Each point is reached from the start by the listed moves, each made once or not at all, plus a little noise. Is the number of moves made odd or even? Then give how often each move was made.
In the rows, 128 means zero.

Moves:
(1): [174 198 145 118 139 139]
(2): [114 134  92 138  14 152]
(3): [ 71 147 138 125 146 164]
Start: [ 96 157 107 149 151 140]
Points:
[ 27 181  78 158  56 198] => even (0, 1, 1)
[ 98 158 108 147 150 141] => even (0, 0, 0)

Moves:
(1): [137 127  99 164 143 114 139]
(2): [117 175 100 107 131 117 131]
(3): [147 152 185 151  73 112 142]
(4): [ 71 110 150 169  80  78  98]
(5): [ 80 161 172 155 138 123 108]
(6): [166 162 112 127 136 138  59]
Start: [162 135 116 110  98 169 136]
Points:
[155 202 142 137 116 177  46] => even (0, 0, 0, 0, 1, 1)
[121 239 189 136  58 133 131] => odd (0, 1, 1, 0, 1, 0)
[134 198  93 128  61 119  42] => odd (0, 1, 0, 1, 0, 1)
[161 135 116 107  98 170 138] => even (0, 0, 0, 0, 0, 0)
[170 222 201 159  64 158  60] => odd (0, 0, 1, 0, 1, 1)
[180 225 170 195  77 146  72] => even (1, 0, 1, 0, 1, 1)

Moves:
(1): [181 141 113 122 106 129 124 102  93 103 136]
(2): [127 138 122 102  90 108 126 136  99 151 145]
(3): [112 122 155 162 129 109 183 106 108 134 167]
(4): [ 89 134 104 156 155 117 156 136 122 114 110]
(5): [149 124 112 128 149  91 116 120 136 113 135]
(6): [ 88 146 120 137 126 127 149 121 163 110 142]
(7): [144 119 144 151 115  96 135 152 166 135  99]
(8): [104 158 144 181 118 143  98 163 160 103 147]
(9): [ 82 102 122 182 116 135 113  94 118  92 134]
Start: [131 114  84 135 140  94 135 171 103 133 152]
Points:
[ 67 161  70 187 118  79 126 225 100 119 162] => odd (0, 1, 0, 1, 0, 0, 0, 1, 0)
[ 66 157  63 249 165  28 145 221 211  71 142] => odd (0, 0, 0, 1, 1, 1, 1, 1, 0)
[ 91 147 122 194  93  70 155 195  88 136 226] => odd (0, 1, 1, 0, 0, 0, 0, 1, 0)

Moves:
(1): [149 115  99 132 121 150 108 114  99 136 152 125 151  87 125]
(2): [111 139 177 138 163  94 156 143 147 117 116 151  80 144 164]
(3): [138  85 119 127 133 119 133  94 109 138 139 131 136 140 126]
(4): [120 151 128 128 118 126 123 120 157  96 152 141 129 131  96]
(5): [117 127 131 135 137 140 133 121 141 154 153 132 119 138 133]
(6): [132 114 129 132 126 112 132 136 100 112 140 109 135 132 150]
(7): [155 176  93 127 145 122 169 141 123  63 130 113  95 135 132]
(8): [138 106 174 126 110  84 135 146 130 154 153 103 127 116 162]
(9): [130  98 133 157 106 106 165 124 134 135 137 105 142 122 123]
(10): [144 124 102 132 108 147 161 126 117 122 123 125 120 127 169]
(11): [129 107 134 130 138 166 145  92 125 145 129 120 135 148 145]
(12): [142  92 147 134 132 139 133 148 135 151 119 157 113 115 102]
Start: [134 127  94 153 123 123 117 104 139 124 117 119 151 136  95]
Points:
[160  40 113 186  79  73 147  53 142 168 235  86 187 102  90] => even (1, 0, 1, 1, 1, 0, 0, 1, 1, 0, 0, 0)
[195 130  14 189  91 173 220  51 129  51 172  80 157 116 119] => even (1, 0, 0, 1, 0, 0, 1, 0, 1, 1, 1, 0)
[195  38  54 202 125 147 207  44 114  98 217  97 156 135  74] => odd (1, 0, 1, 1, 1, 1, 1, 0, 1, 0, 1, 1)
[175   9 171 175 137  54 150 118  89 166 165 128 126 102 155] => even (1, 1, 1, 0, 0, 1, 0, 1, 0, 0, 0, 1)
[178 106  67 200 108 174 249  81 176  98 165 115 108 154 100] => odd (0, 0, 0, 1, 1, 0, 1, 0, 1, 1, 1, 1)
[190  88 140 173 130  39 233 130 133  55 164 124  61 151 172] => even (0, 1, 1, 1, 0, 1, 1, 1, 0, 1, 0, 1)

Moves:
(1): [123 125 137 139 140 141 134 132 119 124 139 137 122 122 133 123 128 137
 134 135 123 128 129]
(2): [143 119 133 129 119 143 112 115 144 127 128 112 120 136 144 139 143 115
 121 140 125 112 127]
(3): [140 119 142  80 116 120 123 127 117 126 126 125 136 138 120 129 134 130
 135  95 155 142 140]
(4): [131 134 131 134 121 111 125 135 128 135 135 130 134 119 129 129 136 130
 134 139 132 141 132]
(5): [126 125 124 126 112 138 133 141 124 124 121 128 125 120 130 120 139 111
 139 111 139 125 111]
(6): [117 142 135 124 103 128 124 132 115 145 109 122 124 136 145 119 115 134
 117 128 111 143 105]
(7): [134 141 137 134 147 116 124 130 105 136 147 131 138 139 108 106 135 127
 108 153 155 116 130]
(8): [124 125 135 127 129 140 118 127 124 136 118 138 135 130 133 124 126 113
 131 125 126 132 146]
(9): [139 114 119 130 112 136 150 128 137 115 121 120 117 135 140 109 123 118
 132 141 123 143 126]
(10): [136 121 134 128 119 126 132 134 140 150 122 128 127 113 110 134 119 120
 124 115 124 110 117]
(11): [131 128 124 151 144 115 151 107 124 131 115 126 110 128 138 132 136 142
 123 115 132 136 135]
(12): [143 121 113  79 111 145 131 127 143 140 145 130 122 156 120 121 142 125
 133 143 126 129 114]
(13): [121 142 142 128 118 120 139 127 129 126 102 112 121 129 139 135 121 122
 143 126 109 116 131]
(14): [105 133 126 111 109 140 117 137 131 136 132 136 121 123 126 129 136 128
 116 137 131 102 144]
(15): [115 131 116 110 122 135 107 141 135 150 110 129 137 132 133 123 129 137
 156 138 139 131 122]
(16): [132 137 118 130 117 130 143 132 145 129 122 133 122 138 130 141 127 137
 110 130 127 122 115]
(17): [122 122 130 137 120 111 114 136 119 134 127 126 115 134 134 137 126 131
 135 126 123 126 132]
(18): [147 137 109 105 126 158 112 148 134 140 127 113 120 140 135 129 131 108
 126 125 118 120 141]
(19): [142 139 134 151 131 120 131 113 148 128 130 121 118 132 161 138 114 110
 131 126 129 121 130]
(20): [112 140 121 138 141 125 123 125 108 126 126 137 127 127 120 145 112 131
 141 137 143 154 123]
Start: [118 144 136 128 122 126 112 131 101 144 144 113 113 115 120 119 132 136
 128 124 119 116 126]
Points:
[126 163 149 153  48 119 174 142 111 184  58  96  73 111 159 111 121 109
 130  98  92 127  92] => odd (0, 0, 0, 1, 1, 1, 0, 1, 1, 1, 1, 0, 1, 0, 0, 1, 0, 0, 0, 0)
[185 137 117  15   7 179  88 164 156 216 112  61  84 165 178 100 149  66
 170 118 132 126  84] => odd (0, 1, 1, 1, 1, 1, 0, 0, 1, 1, 0, 1, 0, 0, 1, 0, 0, 1, 1, 0)
[167 152  91  69  28 178 135 176 177 186 149 100  67 139 147 118 144  70
 122 142 116  78 105] => odd (0, 0, 0, 1, 1, 0, 0, 0, 1, 1, 0, 1, 0, 1, 0, 1, 0, 1, 1, 0)
[115 169 127 143  61 186  81 145 116 173 120 104  46 162 214 144 107  90
 112 160  86 112 136] => odd (1, 1, 0, 0, 0, 1, 0, 1, 1, 0, 0, 0, 0, 1, 0, 1, 1, 1, 1, 1)
[163 166 184 122  66 119 116 143 106 187 146  98  97 130 150 119 143 106
  99 111 158  93  83] => even (1, 1, 1, 1, 1, 1, 1, 0, 0, 1, 0, 0, 0, 0, 0, 1, 0, 0, 1, 0)
[124 149 112  90 101 141 106 173  84 198 102 117  73 125 122 148 133 141
 173  70 164 131 114] => even (1, 0, 1, 0, 1, 0, 0, 0, 0, 1, 1, 0, 0, 0, 1, 1, 1, 1, 0, 1)
[113 149 126  79  57 162 106 155 130 178 140  99  68 177 147 100 164 136
 138 212 119  63 114] => even (1, 1, 0, 0, 0, 0, 1, 0, 1, 0, 0, 1, 1, 1, 1, 1, 1, 0, 0, 0)
[130 154 136 136  76 159  96 173 130 211  76  90  65 120 173 150 159 109
 171 115 104  76 126] => even (1, 1, 0, 1, 1, 0, 0, 1, 0, 1, 1, 0, 1, 0, 1, 1, 1, 1, 0, 0)
[115 186 157 162  91 104  96 125 117 181 126  98  70 134 138 170 114 103
 106 161 130  42 122] => odd (0, 1, 0, 0, 0, 0, 1, 0, 0, 1, 0, 0, 1, 1, 0, 1, 1, 0, 1, 1)

Moves:
(1): [130 121 120 132 149 130 104 122 134 143 139 117 135 133 117 147 134 128
 136 127 126 132 118 104 117 137 107]
(2): [124 131 125 134 116 130 130 146 129 142 128 120 119 131 126 114 125 127
 122 134 127 124 110 135 127 115 124]
(3): [125 125 126 135 124 122 138 136 132 129 128 129 138 118 127 136 133 126
 139 116 129 130 115 117 137 120 130]
(4): [136 136 139 127 125 140 117 133 124 124 131 137 143 133 137 121 124 133
 127 126 113 162 134 106 153 144 130]
(5): [123 122 125 104 149 125 134 114 128 125 120 143 134 122 138 128 132 134
 137 136 118 137 114 131 143 131 110]
(6): [140 132 123 127 145 126 138 115 126 127 145 146 124 137 119 111 136 107
 113 129 128  93 127 133 130 122 118]
(7): [122 128 156 129 119 102 120 131 124 131 130 135 118 141 104 153 114 117
 132 142  82 140 129 121 126 119 135]
(8): [122 135 143 131 127 120 115 132  92 129 123 143 143 128 119 135 106 135
 129 138 131 146 105 124 105 127 123]
(9): [118 111 149 134 118 126 115 117 145 118 127 147 122 127 135 128 131 143
 152 118 126 139 118 100 139 126 126]
(10): [141 122 149 102 125 166 140 135 156 134 127 137 112 123 133 132 139 131
  94 139 142 115 124 140 126 131 152]
(11): [115 129 113 129 123 126 141 111 131 106 136 115 106 130 111 101 127 112
 111 140 139 118 122 152 122 118 134]
(12): [131 124 127 141 131 139 137 121 128 122 133 116 120 125 133 114 136 133
 130 122 129 124 127 144 117 148 119]
(13): [114 144 135 130 130 135 127 126 114 130 132 121 120 124 129 120 124 136
 134 130 137 122 133 137 121 139 138]
(14): [105 118 132 137 146 117 130 131 123 143 137 130 139 123 133 132 120 129
 115 125 115 131 126 125 138 126 135]
(15): [124 116 124 107 136 113 150 119 140 114 121 146 122 141 124 132 108 140
 129 128 135 142 116 101 141 132 136]
(16): [123 140 133 106 140 139 112 123 123 138 123 115 157 139 166 139 125 121
 126  95 141 119 109 128 130 140 126]
(17): [146 152 137 122 152 148 111 129 128 141 132 121 114 121 157 141 116 137
 113 134 135 102 118 141 127 114 142]
(18): [133 129 132 131 127 126 124 127 124 139 131 121 129 120 142 129 132 114
 132 136 137 128 130 128 123 136 125]
(19): [143 139 125 116 134 121 115 119 138 135 149 123 138 128 147 121 134 140
 119 125 127 132 117 125 125 151 127]
(20): [142 121 131 138 110 119 117 141 104 134 136 116 122 141 123 125 122 121
 157 147 136 125 118 151 124 126 133]
(21): [139 125 148 124 134 102 136 141 102 131 111 109 134 135 118 126 136 151
 133 124 121 132 123 130 125 103 144]
(22): [135 140 139 150 120 130 112 123 144 143 124 126 124 132 112 121 126 125
 108 132 143 133 141 144 121 143 127]
(23): [130 141 122 106 108 167 141  75 141 127 109 121 127 140 143 120 147 128
 122 110 149 136 117 124 138 153 122]
(24): [134 120 109 118 142 138 135 138 147 129 129 119 128 133 132 117 122 116
 134 127 134 122 133 137 113 113 137]
Start: [125 160 123 132 128 118 118 106 104 114 159 152 109 102 127 136 125 136
 144 118 144 132 106 125 129 129 141]
Points:
[154 184 167  99 164 133 124  85 137 127 179 182  50 127 101 127  70  91
  59 183 171  92  71 165  80 105 190] => even (0, 0, 0, 0, 0, 1, 1, 1, 0, 1, 1, 0, 0, 0, 1, 0, 1, 1, 0, 0, 0, 1, 0, 1)
[138 126 140 103 189 118 190 116 151 146 156 166  93 113 113  89 127 148
  90 123 159 107  55 153 136 106 164] => odd (0, 1, 1, 0, 1, 1, 0, 0, 0, 1, 0, 1, 0, 1, 1, 0, 0, 0, 0, 0, 1, 1, 0, 1)
[162 177 156  87 154 142 133  72 176 120 204 153 103 137 149  98 115  87
  75 110 161 127  66 136 128 186 175] => odd (0, 0, 1, 1, 0, 1, 1, 0, 0, 1, 1, 1, 0, 0, 1, 1, 0, 1, 1, 0, 0, 1, 0, 1)
[145 174 157 150 101 211 100  56 127 138 189 135  73 129 117  60 140 103
 138 142 223 133  30 150  92 180 139] => even (1, 1, 1, 1, 0, 1, 0, 1, 1, 1, 1, 1, 1, 0, 0, 0, 0, 1, 0, 1, 0, 1, 1, 1)
[110 162 128 137 106 218 129  47 196 126 162 113  54 112 118  78 159 132
 121 105 218 118  56 148  97 164 147] => odd (1, 1, 1, 0, 0, 0, 0, 0, 1, 1, 1, 1, 1, 0, 0, 0, 0, 0, 0, 0, 0, 1, 1, 1)
[137 130 133  77 171 105 173 114 105 130 177 128 111 133 144 108 114  94
 121 118 194  79  40 157 128  91 204] => odd (0, 0, 1, 0, 0, 1, 0, 0, 0, 1, 1, 0, 0, 1, 1, 1, 0, 1, 0, 1, 1, 0, 0, 1)
[104 142 170  95 183 162 105 104 176 134 189 145  89 127 169 149  82 138
 114  98 127 141  15  83 147 120 182] => even (1, 1, 1, 1, 0, 0, 1, 0, 1, 1, 1, 1, 0, 1, 1, 1, 1, 0, 0, 0, 0, 0, 0, 1)
[161 182 132  59 148 163 144  58 155 137 159 112  73 121 151 125 141 175
  83 116 196 114   7 114 131 124 177] => even (1, 1, 1, 0, 0, 0, 0, 0, 0, 1, 1, 0, 0, 0, 1, 0, 1, 0, 1, 0, 1, 0, 1, 0)
[114 201 140  78 129 222 131  40 125 141 139 113  93 113 174  70 128 111
  89 122 237 120  34 211  75 187 143] => even (0, 1, 0, 0, 1, 0, 0, 1, 0, 1, 1, 1, 1, 0, 0, 1, 0, 1, 0, 0, 0, 1, 1, 1)
[153 180 134 129 168  98  97 110  99 133 235 144 101 126 136 114  91  93
 125 151 102 108  65 154 144 103 182] => even (0, 0, 1, 1, 0, 1, 1, 0, 0, 0, 1, 0, 0, 1, 0, 0, 1, 0, 1, 1, 0, 0, 0, 1)

Moves:
(1): [127 130 126 127 123 133 127 133 117 127 139 134 133 136 136 127 143 136
 135 117 109 116 131 117]
(2): [138 127 153 133 120 134 160 109 104 141 139 137 126 122 125 127 125 123
 120 129 135 135 123 147]
(3): [128 119 151 122 121 125 122 126 111 109 123 135 136 129 123 118 136 132
 117 139 142 132 135 141]
(4): [140 125 140 129 113 138 154 116 116 135 134 122 137 137 124 123 112 115
 117 129 124 129 137 119]
(5): [124 126 152 127 136 102 127 147 125 139 146 118 119 126 118 125 123 114
 103 125 105 127 148 127]
(6): [110 124 130 132 123 127 115 120 128 124 125 136 122 117 113 124 125 125
 122 121 137 133 118 136]
(7): [129 132 129 133 113 134 135 127 126 119 137 125 119 119 144 120 138 138
 133 129 132 117 145 146]
(8): [134 126 126 125 134 129 130 136 143 128 132 127 118 137 141 118 125 128
 120 140 144 120 125 138]
(9): [144 130 130 136 125 117 140 127 121 125 109 123 139 139 144 126 132 123
 121 144 126 126 120 107]
(10): [137 123 144 130 117 121 129 139 131 120 132 131 130 125 130 126 137 122
 143 121 124 109 129 128]
(11): [132 127 133 129 122 122 128 130 123 123 138 136 124 125 120 121 127 133
 136 126 119 134 123 130]
(12): [136 143 126 128 125 121 146 133 126 126 121 122 140 131 123 112 146 139
 128 141 133 119 137 109]
(13): [111 133 130 119 128 114 119 119 139 125 126 129 114 116 112 140 126 128
 132 126 127 133 125 120]
(14): [127 117 133 126 119 125 133 136 137 141 127 129 116 123 145 129 136 122
 142 145 122 131 122 126]
(15): [135 125 120 119 123 128 123 128 118 122 118 120 125 139 132 127 142 134
 129 133 139 123 128 131]
(16): [124 124 131 135 130 129 134 117 126 131 127 136 133 136 132 128 126 129
 137 122 131 130 120 131]
(17): [135 122 121 133 141 140 127 130 129 122 134 151 118 137 132 125 121 129
 120 119 115 136 142 138]
(18): [131 119 147 137 125 139 135 143 131 129 133 119 127 122 137 128 144 129
 139 115 112 124 132 118]
(19): [128 134 124 118 130 115 134 122 123 127 123 116 140 128 128 124 126 127
 121 127 123 120 128 122]
(20): [135 122 130 133 131 135 107 115 151 125 120 124 129 123 120 128 126 135
 139 128 117 126 133 135]
(21): [130 126 110 126 126 131 130 124 138 122 132 141 128 141 124 137 129 148
 128 127 119 125 128 132]
(22): [129 127 119 123 131 116 123 121 124 130 130 128 136 124 124 130 131 133
 124 123 137 122 128 117]
(23): [130 129 120 130 129 128 135 119 140 145 129 133 131 134 127 140 122 116
 131 127 120 151 116 124]
(24): [129 125 126 133 117 132 134 125 122 121 133 128 127 123 124 126 142 129
 143 145 128 133 124 132]
Start: [118 136 135 138 143 112 143 118 122 112 122 128 125 137 118 114 113 151
 127 132 137 125 117 134]
Points:
[145 125 137 150 153  97 140  95 144  94  94 155 141 157 115  83 129 156
  95 160 154 137 117 126] => odd (0, 0, 1, 0, 0, 1, 0, 1, 1, 0, 0, 1, 0, 0, 0, 0, 1, 0, 0, 1, 0, 1, 1, 0)
[152 116 212 151  82  85 249  94  72 128 128 116 142 162 137  84 156 142
  94 163 116 128 132 132] => odd (0, 1, 1, 1, 1, 1, 1, 0, 1, 0, 0, 1, 0, 1, 1, 1, 0, 1, 1, 0, 1, 0, 1, 0)
[156 122 166 134  97 128 184  72  80  74 141 170 126 158  77  90 153 196
 134 153 106 128 145 149] => even (1, 1, 1, 1, 0, 0, 0, 0, 0, 0, 1, 1, 1, 0, 1, 0, 1, 0, 0, 1, 1, 0, 0, 1)
[137 124 197 150 114  53 190 107  73 111 161 143 135 140 119  82 139 135
 116 133 119  93  95 128] => even (1, 1, 0, 0, 1, 1, 0, 1, 1, 1, 1, 0, 0, 0, 0, 1, 0, 0, 1, 0, 0, 1, 0, 1)
